Each row is a point. Each copy is the shape, with its points in the same order, turned, moved and blurred by noise. Say if it was mirrored as well.
(in the rows, 128 means zero)

Shape (7 x 3):
[[ 97 130 198]
 [188 103 110]
 [158 142 153]
 [120  50 119]
 [132 154 112]
 [102 168 104]
 [163  25 103]]
Copy 1 (7 x 3):
[[ 91 105 177]
 [113 163  66]
 [105 162 127]
 [118  79  68]
 [156 156 127]
 [181 144 146]
 [100  95  21]]
Copy 1 is: mirrored
Copy 2 (7 x 3):
[[121 135 183]
 [185 102  74]
 [179 137 130]
 [104  76  85]
 [155 167  95]
 [132 193  96]
 [131  41  57]]
Copy 2 is: only turned

Shape (7 x 4):
[[194 182 146  77]
 [125  97 102 106]
 [ 56  80 171 193]
 [111  78 130 200]
 [111  92 128  81]
 [ 96 115  77 157]
 [151  82 112  75]]
Copy 1 (7 x 4):
[[175 206 152 177]
 [161  96 138 130]
 [ 46  52 109 176]
 [107  50  88 183]
 [137 105 182 134]
 [146  72  83 122]
 [177 102 179 145]]
Copy 1 is: only turned
Copy 2 (7 x 4):
[[ 86 142  51  97]
 [115 110 147 135]
 [161 178 216 172]
 [165 140 166 191]
 [102 107 156  97]
 [106 117 149 199]
 [121  82 131 105]]
Copy 2 is: only turned
Copy 3 (7 x 4):
[[ 92 171 184  81]
 [146  96 126 115]
 [220 154  74 192]
 [180 124 122 204]
 [167 109 117  89]
 [122  96  92 171]
 [155  91 158  86]]
Copy 3 is: mirrored
Copy 4 (7 x 4):
[[ 84 248  98  75]
 [ 99 136  97 102]
 [176  83 196  88]
 [180 119 157 120]
 [102 127  97  75]
 [105 117 138 161]
 [101 146  56  81]]
Copy 4 is: only turned

Shape (10 x 6):
[[146  79 100 148 199 104]
 [161 106 177 170 126 109]
 [160 171 105  68 188 136]
 [ 57  91 183 104 211 121]
 [136 153  90 138 204 176]
 [139 163 134 143 119 190]
 [124  77 180 183 126  83]
 [ 98 169 114 184 121 116]
 [176 135 117 181 138 206]
 [ 81  77  87 128 119 106]]
Copy 1 (10 x 6):
[[189 120 176 109 192 117]
 [137 107 174  97 114 178]
 [113 205 102 118 186 118]
 [ 98  86 155  42 196  88]
 [180 152  92  80 174 117]
 [137 142  77  91 100 153]
 [131  72 207  86 104 150]
 [179 147 132  66  72 110]
 [185 124  79 108 118 184]
 [161  92 155 142 125  53]]
Copy 1 is: mirrored
Copy 2 (10 x 6):
[[183 108 105 183 152 123]
 [129  33 132 139 110 133]
 [211 146 203 148 142  99]
 [113 108 147 150 231 156]
 [154 155 181 208 116 141]
 [124 112 211 142  73 160]
 [104  28  99 130 138 133]
 [ 81 103 162 175  88 101]
 [151 104 172 175  39 188]
 [112 153  80 119 139 120]]
Copy 2 is: only turned
Copy 3 (10 x 6):
[[110 136  62 124 195  64]
 [163 140 156 130 198 120]
 [ 92  38  90 157 123  74]
 [ 81  83 163  51 188  39]
 [ 50  98 111 170 171  79]
 [ 80 114 165 167 143 140]
 [160 173 153  87 193  87]
 [ 98 175 175 159 124  77]
 [ 74 128 138 196 191 162]
 [ 92 167 109  81 124 101]]
Copy 3 is: mirrored

Shape (12 x 9):
[[108 134 154 105  87 101 121 114 130]
 [107 142 107 181  99 147  85 175  88]
 [112 157 180 174 158  93 134 134 166]
 [179  82 161 153 141 126 158 130 110]
 [120 126 137 159  92 118 172 142 125]
 [ 99 117 110  94 107 126 106  49 103]
 [ 96 168 145 123 136 198 116 144 180]
 [ 98 119 176 153  83 161 122 115 186]
 [176  81  66 146 115 122 125  93 116]
 [149 144 116 145 118 103  67 173 156]
 [ 78 122 114  63 135 202  39 183 115]
 [173 184 155 161  82 137 111 137 145]]
Copy 1 (12 x 9):
[[108 145 111  99 120 147 122  75 113]
 [130 163 156 124 138 191  68 142 109]
 [ 67 172 160 118 138 117 172 126 150]
 [140 109 161  99 175  79 140 113  71]
 [124 129 172 101 101 136 141 108 119]
 [134 135  42 150 126 151 146  75  84]
 [125 149 112  86 180 187 168 144 176]
 [124 142 160 114 160 180 171  62 156]
 [156  83 111 175 155 100 104  96 107]
 [ 89 149 133 108 182 134  75 111 157]
 [112 129  65  90 213 249  86 131 103]
 [153 185 147  83 146 123 113  99 163]]
Copy 1 is: only turned
Copy 2 (12 x 9):
[[142 119 114 127  69 127 104 134 125]
 [197  93 133 139 154  86  75 179  90]
 [151 156 123 151 137 106 104 129 199]
 [154 104 188  94 145 137 154 144 158]
 [158 149 133 111 124 101 141 168 122]
 [127  64 128 167  63 110 142 105  91]
 [153 166 129 184 155 156  83 105  92]
 [189 171 140 175  93 160 123 139 125]
 [186  54 133 107 133 113 186 115 103]
 [199  95  88 114 149 129  73 124 140]
 [134  64 115 182 153 191  33 141  49]
 [207 155 147 100 116 103  82 101 124]]
Copy 2 is: only turned
Copy 3 (12 x 9):
[[159 103 139 134  74 130 132 123 101]
 [150 163 105 169 133  78  90 165 129]
 [135 144 139 162  40 195  65 144 137]
 [144 148 172 223 104 157 113  77 117]
 [139 165 113 187  73 138 130 114  95]
 [109  71 153 113 108 104 149  97 139]
 [118 188 188  88  82 139  95 162  94]
 [143 177 178 131  19 103 123 132 102]
 [140 151 131 171 147 125 152  59 175]
 [207 161 131 132 112 137 103 151 146]
 [152 141 216  93 169  96 135 223 110]
 [177 169 120 131  91 123  60  89 102]]
Copy 3 is: mirrored
Copy 4 (12 x 9):
[[115 125 166 108 124  92  99 124 143]
 [ 83 144  80  72 165 122 130  94  82]
 [110 208 182 158 153 117 115  97 104]
 [139 154 109 176  95 114 148 141  87]
 [ 72 151 135 126  98 108 134 118 110]
 [164  88 160  94 135 105 157 107 161]
 [113 148 194  85 145 197 114 115  83]
 [101 107 185 137 120 148  96  82  87]
 [152 125  66 137 106 144 156 109 152]
 [122 177 103 104 168 143  68 116 124]
 [124  87 132  39 216 182 110 178  81]
 [122 181 140  92  95 122  71  95  89]]
Copy 4 is: only turned

Shape (14 x 11):
[[ 80  48 151 129 139  92 122  63 154 148  77]
 [ 71 108 192  40 101 129  42 115 168  71 141]
 [106 154 148 163 127 168 103 140 122 125 111]
 [ 76  77 213 129 165  71 113  80 143  98 177]
 [164 184 141  76 128  93 122 124 169 146 196]
 [ 99 120 112 157  99  73 180 204 162 150 135]
 [159  47 101 177 110 152 103 152 138  66 179]
 [157 130 170 127 128 148 135 107  66 156 197]
 [164 191 166 122  89 120 171 203  83  55 128]
 [199 124 172 143  87 112 153 186 174 133 138]
 [114 172  83  51  61 210 156  70 114 145 207]
 [119 178  75  92 163 163 161  94 178  93 172]
 [ 77  76 114  82 144 134 154 119  75 164 151]
 [180 101 107 153  82 100  86  69 147 166 147]]
Copy 1 (14 x 11):
[[115  55 178 131  58 120  70  85 155 150 162]
 [123 154 159  46  73  13  98  65 104 104 151]
 [ 88 154 123 138 144 126 136  87 106 145 138]
 [191 137 175 120  90 114  39  91 127  92 219]
 [176 167  68 146 101  71 119 159 156  79 115]
 [145  44 102 177 165  94 169 150 105 111 165]
 [140  88  85  63 198 160 102  56 143  75 145]
 [179 169 103 104 126 166 111 139  99 150 113]
 [150 163 171 124 231  95 168 169  94  94 102]
 [165 122 112 122 173 108 187 134 200 111 126]
 [104 150  67  50  53 165 158 178  60  84  74]
 [ 66 138  70 108 120 121  86 170 112  48 133]
 [140  76 117  90  94 126  81 152  64 160 127]
 [158 101 108 134  78 157 126  62 173  94  75]]
Copy 1 is: mirrored
Copy 2 (14 x 11):
[[132  48 124 104 171 107  50  56  75 164 133]
 [ 70 155 184  48 124 190  76  40 106 189  88]
 [132 145 115 171 136 151  96  92 152 139  89]
 [ 82  92 198 136 191 173  95  37  61 138 153]
 [ 93 154 219  93 148 120 130 127 174 105 166]
 [128 111 147 146 209 112 134 198 118 188 122]
 [158  98 125 108 171 229 124 150  88  86  84]
 [180 161 201 168 125 142 110  94 110  85 150]
 [112 157 164 174  74 153 211 161 121 164 104]
 [121  85 207 139 126 141 123 197 142 133  95]
 [195 210 140  68  94 174  93 118 175 128 221]
 [130 128 117  86 159 167 157  90 208 126 195]
 [213 144 154 110 181 120 119  70  87 162 157]
 [130 113 142  92 139 115  46 142 105  59 132]]
Copy 2 is: only turned
Copy 3 (14 x 11):
[[ 99  55 121  69 140 154 160  96 129 177 159]
 [172  91 108 101  14 104 111  79 197 139 174]
 [105 158 121 159 109 162 106 132 149 123 151]
 [120  80 207  84  81 119 112  49 132 173 131]
 [182 195 153  98  78  74 139 148 135 168  93]
 [ 98 202 128 130 150  70 148 111  83 171 203]
 [ 66  86 134 202 112  42  88 137 131 146 134]
 [185 135 174 179 118 136 105 126  90 145  86]
 [136 214 138 200  68  91 171  93  95  58 137]
 [116 181 148 186  85  78 198 140 116 183 143]
 [214 139  73 122  56 121  59 205  50 124 100]
 [129 157 141  67  79  89  91 212 111  93 118]
 [187  89 136 113 165 122 103 125  77 129 168]
 [112 118  83 137 134 102 136 136 132 212  61]]
Copy 3 is: mirrored
Copy 4 (14 x 11):
[[142  73 138 175 147 150 181 178 140  71 222]
 [120 104 122 165 101 125 122  42  76  25 165]
 [101 137 108 133 120 182 161  93 156 150 166]
 [165  66 162 128 167 131 149 110  51 108 211]
 [121 128 154 120 187  71  81  71 162 131 140]
 [ 74  81 100 135 131 122  71 187 146 184 165]
 [157  52 154 160  36 129 143  92 152 194 161]
 [154 124 160  40 130 113 162  90 160 153 172]
 [ 53 153 149  92  97 122 135 117 103 180  62]
 [ 65  84 200 120 119 144  83 120 174 160 128]
 [120  92  57  68 133  48 176  40 223 103 127]
 [160  90  74 158 187  98 148  73 179 146  87]
 [181 107  81  78 114 109 152 166 156 104 178]
 [118 104 184 162 125  83 158 102 212 141 223]]
Copy 4 is: mirrored

Shape (15 x 12):
[[ 95  80 123 115 148 164 100  85 156 104 132 120]
 [ 92  98 151 100 109 134  57 155 203 105 121  90]
 [ 95  84 134 125 164 149 199 189  57 166 189 163]
 [ 41  81 115 148 171 158 127 163 149  84  56 124]
 [138 120  91 206 179 116 169 161  86 196 187 170]
 [160 121 206 154  89 100  60 100  68 151 129  98]
 [127 104 141 132  88  88 133 108 144 148  89 118]
 [128 152 165 185 208  71 196 155  85 179 186 176]
 [147  46 165 175 184 108 183 165  90 190 159 135]
 [192 180 214 158  77 131 151  87  98 181 114  50]
 [127 137 192 130 102  70 106  51 131 143 109  70]
 [145  73 146 132 137 136 104 138 151  55 138 119]
 [ 64  53 163 146 139 206 135 158 171 117 119 189]
 [166 143 184 112 147 120 100  94 119 185  88  86]
 [142 109 138  99 134 100  99 122 144  99  79 156]]
Copy 1 (15 x 12):
[[102 178 136 208  78 105  96 142 148 103 130 164]
 [145 168 155 195  73  84  33 113 142  81 163  97]
 [128 120 176 128  49 146 190  84 159 210  90 112]
 [105  95 162 246 125 128  80  74 131 114 115 129]
 [116  99 140 130  86 207 169 145 171 217 152  97]
 [161 219 130 126 118 107  58 116 103 224 198 134]
 [115 146  91 131 132  87  78  96 153 151 160 121]
 [185  58 149 116 123 154 191 153 166 246 162 108]
 [180 124 108 163  78 163 148  86 191 239 142 112]
 [179 227  93  72 196 122 114 128 128 169 175 109]
 [144 192 118 115 155  71  70 131 152 151 216 153]
 [149 156 103 208  62 105 116 114 101 122 160 113]
 [110 155 147 249  81  96 113 132 143 155  58  74]
 [192 175 108 117 148 132  51 151 152 161 146 167]
 [132 115 104 162  95  85  63 120  97 131 139 150]]
Copy 1 is: only turned
Copy 2 (15 x 12):
[[175  60  91 116  88 114  76 108 153 103  93  99]
 [165  57 120  37  90  89  68 169 165 110 130 110]
 [ 83 124  62 180 131 111 134 119  84 107 186  53]
 [155 118  60  60 157 132  40 116 179  61 119  69]
 [ 92 161 140 192 188  97 146 127 101 106 125  88]
 [189 132 152 135  59 127  41 177  82 176 145 164]
 [145 145 108  72  99 119 106 128 132 160 113 160]
 [113 153 142 164 170 147 185 116  31 100 178 114]
 [115 149 113 128 166  94 115  79  50 150 161  63]
 [149 128 157 138  98 149  60 115 124 220 193 226]
 [156 107 146  75  63 159  84 121  94 153 101 208]
 [186 103 143  83  59  97  75 103 150 109 149  60]
 [204  92  33 103 139  63  98 109 151  70 145  68]
 [164  84 143 108 119 153  71 148 113 207 126 154]
 [190 122 126  67  99 148 113 153 151 139 103  87]]
Copy 2 is: mirrored

Shape (15 x 12):
[[121  68 173 117 110 180 115 154  84 116 135 123]
 [165 151  95  96 115 172  56 146 103  90  77 166]
 [ 79  66  99 158  67 144  84 145  86 219 100 126]
 [184 168 140 196 178 180 139  95 188 165 158 204]
 [182  87 115  62  89 150 178 179 115 136  86 117]
 [ 90  96 132 109 139 177 105 101 170 195  77 143]
 [141 160  76 151  65 178 168  86  78 147 187  96]
 [171  82 102 162 178 132 176  98 142 136 174 157]
 [111 153  87 107 122  83 147 186 192 187 158 139]
 [191  86  88  70  79 134 141 155 185 139 134  81]
 [102  84  76 191  70 142  99  87 141 104 122 211]
 [199 131 120 110 119  67 124 109 175 107 108 164]
 [166 150 105  98 103 158 102  79 139 116  88 106]
 [ 93  53 175 189 184 110 139 183 185 121  83 108]
 [ 98 111 141 189 121 116 160  92 131 189 147 134]]
Copy 1 (15 x 12):
[[117 125 189  85 113 106  91 152 125 203 142 123]
 [130  73 140 192 101 144  52 125 133 151 150 106]
 [109 115 169 130 133  88 112  98 249 213 138 187]
 [188 103 185 126 171 162 134  19  73 102 127 165]
 [141 147 115 135 107 202 113 170 141 241 143 123]
 [ 88  83 144  76 128 174  95  75 166 162 139 197]
 [193 177 112 151  65  64 142  97 125 172 119 181]
 [181 114 175  99 110 163 206 124 110 116 141 153]
 [106 169  98 168 204 155 157 128 152 122 153 191]
 [ 93 138  84 144 114 182 180 122 127 215 169 134]
 [ 91 117 235 176  69 120 135  67 182 117 125 152]
 [103  91 136 192 138 197 173 114 108 140  79 106]
 [119  89  84 148  83 154 106  86 121 169 100 128]
 [ 86 146 179  39 190 173 139 116 187 121 131  74]
 [138 145 168  84 150 105 173  84 165 141  76 188]]
Copy 1 is: mirrored
Copy 2 (15 x 12):
[[151  91 142 116 135 128  65 130  82 168 210 149]
 [108  98  99 171 144  97 141 177 103 143 117 196]
 [169  62  66 140  83  64  45  83  99 145 144  84]
 [ 17 137 166  82 102  83  67 164 205 114 126 154]
 [201 129 114 131 101 160 121 184 155 169 166 127]
 [125  43 137 147 117 139  48 119 145  98  94 120]
 [136 144 108 130 132  50 138  63 194 135 208 134]
 [126 166 155  22 115  96  84 124 170 118 131 134]
 [117 115 158 120  89 113 167 149 145  87 124  28]
 [217 136 153 139  93 119 146 175 151  77 154 129]
 [ 90  68  46  64  95  68  85 130 114  81 152 173]
 [108 155 124  96  54 122 163 169 122  97  97 167]
 [139 120 117 166 124 120 131 111 148 103 129 193]
 [101 154 128  82 106 199  26 153  62  70 144  86]
 [ 92 121 116  70  73 111  66  63 156 112 155  94]]
Copy 2 is: mirrored
Copy 3 (15 x 12):
[[177 120 109 149  96 144 131 145 189  86 113 182]
 [130 168 139  88  60  89  82 174 171 156  92 140]
 [196  69 119  93 108 114 201 136 158 175 154 173]
 [163 189 235 149 195 164  94 217 107 142 121 150]
 [170  91  51  95 141 113  54 164 157 105  89 156]
 [116  98 170 113 167 129 135 170 174 176 131 216]
 [196 181  95 124 158 134 171 112  70 150  58 138]
 [188 110 174 194 166 146  67 151  88 134 120 137]
 [145 147  87 110 190 171  77 139 133 222 188 144]
 [172 114  70 109 199 108  54 109 199 155  87 124]
 [117 125 167 160 118  76 174 156 127 147 158  81]
 [123 148 153  94 158 117  28 113 136 133 151 106]
 [123 146 153  82 132 108  98 113 149 144  58 149]
 [125  41 162 164 123 239  89 157 186 135 169 145]
 [166 111 169 135 168 178 161 119  91 142 163 163]]
Copy 3 is: only turned

Shape (18 x 12):
[[106  97 148 135 126 131 134 110 112 117 127 117]
 [131 112 145 148 130 111 132 131 240 130 111 157]
 [121 103  92 119 101 127 143 153 111 134 132 102]
 [154 113 140 149 133  84 111 164 126 137 145 127]
 [112 249 146 105 124  82 176 154 125 139 154 105]
 [177 117 119 148 113  82 129 167 103 138 150 108]
 [196 106 148 106 133 121 158 168 110 127 146 154]
 [113 134 106 165 132 138 112  66 106  88 162 114]
 [115  98 129 110 112 110  94 166 138 137 149 129]
 [142 123 137 107  60 126 128 140 132 142  55 149]
 [110  97 144 145 125 148 106 166 136 140 133 126]
 [123 125 135  96 111 137 130 135 144 112 153 212]
 [111 232 136 208 130 120 133 167 152 118 161 128]
 [109 123 149 129 127 150 116 162 188  39 108 106]
 [190 114 134 115 117 145 110 122 117 121 147  97]
 [156 100 113 104 125 126 104 132 114 118  51 114]
 [166 111 127 110 136 153 118  14 128 140 148 216]
 [102 101  96 106 132 148 121 157 111 124 120 112]]
Copy 1 (18 x 12):
[[115 115 125 118 103 132 112 142 122 143 114 131]
 [ 45 184 106 143 164 147 126 108 132 180  97  81]
 [132 108 109 102 107 119 130  93 135 149 157  98]
 [122 109 112 107 175 124 112 140 148 176 144 101]
 [ 88  82 218 187 173 116 110  82 115 131 193 102]
 [141  83 120  87 178 128 105 117 134 174 158  93]
 [124 105 114  76 204 107 117  92 149 116 113 119]
 [131  80 145 129  97 155 174 158  95 163 115 140]
 [133 140  91 130 144  88 114 116 139 168 149 109]
 [120 173  94 108 150 154  92 109  82  96 145  78]
 [137 144 113 134 124 107 117 143 159 152 123  86]
 [120 163 117 149 181 122 169 102 134 116 109 150]
 [104 110 226 167 171 140 157 139 147 174 152  57]
 [ 56 176 155  87 119  73 153 153 107 153 116  96]
 [129  81 100  87 155 101 128 119  91 141  99  87]
 [ 99 124  71  79 130 135 120 152  98 101 160  84]
 [117  96  66 160 167 194 178 124  82 110  48 174]
 [117 118  95 112  99  99 143 124 147 127 149 105]]
Copy 1 is: only turned
Copy 2 (18 x 12):
[[115 123 146 124 127  95 151 114 122 133 127 151]
 [118  88 126 139 138 192 114  47  80 141 159 117]
 [133  86 121 105 119  97 161 146 123 157 154 116]
 [135 102  97 128 164 137 163  95 161 139 123  98]
 [183  44 139  62 122 119  60 107 202 145 100 144]
 [128  98  98 113 146 126 176 127 178 165 110 102]
 [105 129 117 116 127 166 135 140 186 125 148  94]
 [100 125 118 101 117  99 136 122 101 153  61 176]
 [122 106 110 117 176 105 138 109 121 137 162 104]
 [137  83 184 124 178 169 156 171 114 132 166 133]
 [157 121 105 150 133 114 144 115 117 120 160 119]
 [ 64 110 107 131 156 148  82 138 126 101 159 135]
 [191  35  67 130 122 149  99  93 146 129  79 163]
 [151 108 105  68 117 149 153  87  75  65 158 160]
 [139 168 109  98 142 138 159 136 139 173 125 125]
 [133 120 185  94 165 145 183 144 108 124 128  92]
 [ 24 174 164 150 151 162  66 139 105 168  83 141]
 [133 109 125 111 124  79 151 146 100 125 147  96]]
Copy 2 is: only turned
Copy 3 (18 x 12):
[[101 129 145 117 103 118 140 142 108 134 120 130]
 [ 96 123 115  66 127 230 100 144  91 107  80 113]
 [123 139 137 117 124  98 115 121 165 110 101 126]
 [101 118  80 126 117 152 123 116 132 109 133 111]
 [132 186 160 168 208 199 151  71 154  87 147 123]
 [ 91 111  85 144 130 123 109 123 162  93 149 108]
 [138  97 114 108 151 123 115 142 127 101 151  56]
 [100 141 137 113 143 111 134 131  91 127 160 203]
 [114 138  95 113 121 127 111 110 115 138  92 105]
 [166  93 151 145 115 160  81 155 150 157  97 111]
 [109 116 111  91  89 128 124  98 123 142 103 116]
 [159  97 125  97 167 139 119 114  64 129 109  97]
 [ 97 125 129 106 170 215 130  33 140 104 174 174]
 [112 184 146  70  76 181  80 109  99 115 145 116]
 [100 140 108 101 145 103 118 162 146 155 156 108]
 [170 138 117 126  81 136 104 169 150 137 121 122]
 [146  89 109  87 200 119 152 222  57 170 148 155]
 [144 139 130  96  94  96 133 120 140 125 104 133]]
Copy 3 is: mirrored

Shape (15 x 12):
[[121  94 123 102 151 209 122 126 147 106 177 138]
 [186 138 180 176 121 136 130  67 131 139 129 146]
 [166 123 158 152 138 140 147  70 130 225 145 149]
 [121 106 100 137 164 151  84 133  99 111 170 165]
 [162 128 171 132 127 122 112 100 155 145 115 205]
 [ 88 223 103 103 134  89  49 166 159 120  89 167]
 [131 125 130 132 189 185 182 152 121 105 184 114]
 [212  79 168 149 136 140 149 106 125 194  97 151]
 [105 191 139 130  86 132  76 144 137 164  88 138]
 [166 118 117 143 107 108 144  52 143 167  76 170]
 [125 125 142 102 175 169 120 124  90  96 146  91]
 [ 91 114 152 114 183 138 100 128 152 111 155 114]
 [203 110 143 123  90  96 126 100 162 180 166 150]
 [ 69 217 145  68  99  95  88 149 100 149  99 168]
 [166 126 112  92 196 188  94 106 139 113 168 146]]
Copy 1 (15 x 12):
[[ 56 157 134 176 117 146  98 144  79 137  95 105]
 [143 202 137 115 181 134 108  95 158 136 132  93]
 [117 147 122  91 204 114  76 123 160 131  85  91]
 [ 79 122 121 148  83 126  85 137 107 175 145  88]
 [170 164 113 162 140 126 103 119 179 127  98  85]
 [197  88  91 163  83 110 183 190 114 185 133 142]
 [  7 137 142 158 135 160 133 164 132 140 123 103]
 [126 136 146 114 180 141  82  55 192 140  73 105]
 [176 116  66 129 148 122 165 125 108 152 124 155]
 [185 145 133  71 149 169 101 106 167 143  88  78]
 [ 60 162 150 145 110 155 106 148 122 174 131 166]
 [ 96 131 160 187 130 139  94 168 108 135 145 147]
 [138 155 138  95 136  77 111  98 146  89  73  92]
 [173 107  37 125  93 121 150 184 153 152 132 178]
 [ 79 181 161 173 112 112  98 154 110 187  94  96]]
Copy 1 is: only turned
Copy 2 (15 x 12):
[[162 161 118 207 127 130  73 122 116 158  79 127]
 [147 109 109 156 213 137 151  70  87 174 169 139]
 [177 115 119 177 177  92 146 106  50 158 199 162]
 [142 145 167 171 130 129 109 137 106 152  90 173]
 [137 140 171 191 174 128 173 120 103 192 164 129]
 [164 101 175 138 111 169 224 199 191 136 132 123]
 [143 133  84 149 121  73 107 120  93 159  66 124]
 [159 145 129 158 149  85 129  50  65 190 203 156]
 [201 104 180 133 142 146 168 150 140 119 170  99]
 [125  97 137 168 169 123 136  99 106 159 237 136]
 [168 172  86 127 141 118  92 135 130 140  99 140]
 [155 188 108 168 125 131 140 134 122 119 108 139]
 [153 107 116 173 143 176 146 108  43 189 198 143]
 [185 115 177 113 126 136 172 237 151 129 169  88]
 [178 161 107 191 141 127 105 145 125 210 109 183]]
Copy 2 is: mirrored
Copy 3 (15 x 12):
[[116  73 215  69 132 130 118 150 116 107 179 154]
 [134 175 183 138 135 159 105  97 123 197 185 162]
 [119 181 170 159 190 160  85 151 135 154 184 191]
 [101 118 163  85 120 129 138 178  81 125 192 111]
 [136 150 137 118 103 201 101 132 125 161 183 179]
 [ 93  62  87 168  82 217 107 141  61 128 120  88]
 [108 120 222  72 138  89 111 151 101 119 108 153]
 [136 171 139 119 176 149 133 141 168 193 172 207]
 [103  84 137 208 108 194 125 137 121 152 145 124]
 [108 176 137 127 165 218 108 110 171 167 179 136]
 [113 104 187 103 145 101 162 106  86 108 147 135]
 [118  91 149 107 120 104  95 115  93  94 165 137]
 [199 149 155 132 174 187  87 158 138 174 180 149]
 [117 104 123 211  87 221 150 141  84  81 116 117]
 [109  89 182  58 161 152 121 135  58 130 179 161]]
Copy 3 is: mirrored
Copy 4 (15 x 12):
[[ 78 101  63 107 114 171 155 161 113 118 123  88]
 [116 120 110 181 156  55 146 139 112  90 134 146]
 [144 110 135 157 141  43 179 122 134 120 113  80]
 [125  92 113 133 146 179 146 192  92 109 156 104]
 [173 135  79 148 156  80 127 149  73 112 123 116]
 [216 137 123 130  58 181  81  90  46  81 163 137]
 [ 52  67 114 124 136 156  92 143 133 133 103  78]
 [157  89 106 131 184  46 158 142 164 113  95 126]
 [187 121 114 137  73 116 136  85  95 121 171 159]
 [168 164 133 112 168  46 146 130 119  81 148 120]
 [ 83 106 112 157 125 188 127 130 154 113 134 118]
 [117 129  92 154  86 162 108 170 129 113 121  94]
 [150 127 141 131 125  66 183 157  92  99  59 142]
 [208 158 149 146  84 180 115  59  66 150 167 138]
 [105  97  72 145 142 180 149 150 100  69  96  72]]
Copy 4 is: only turned
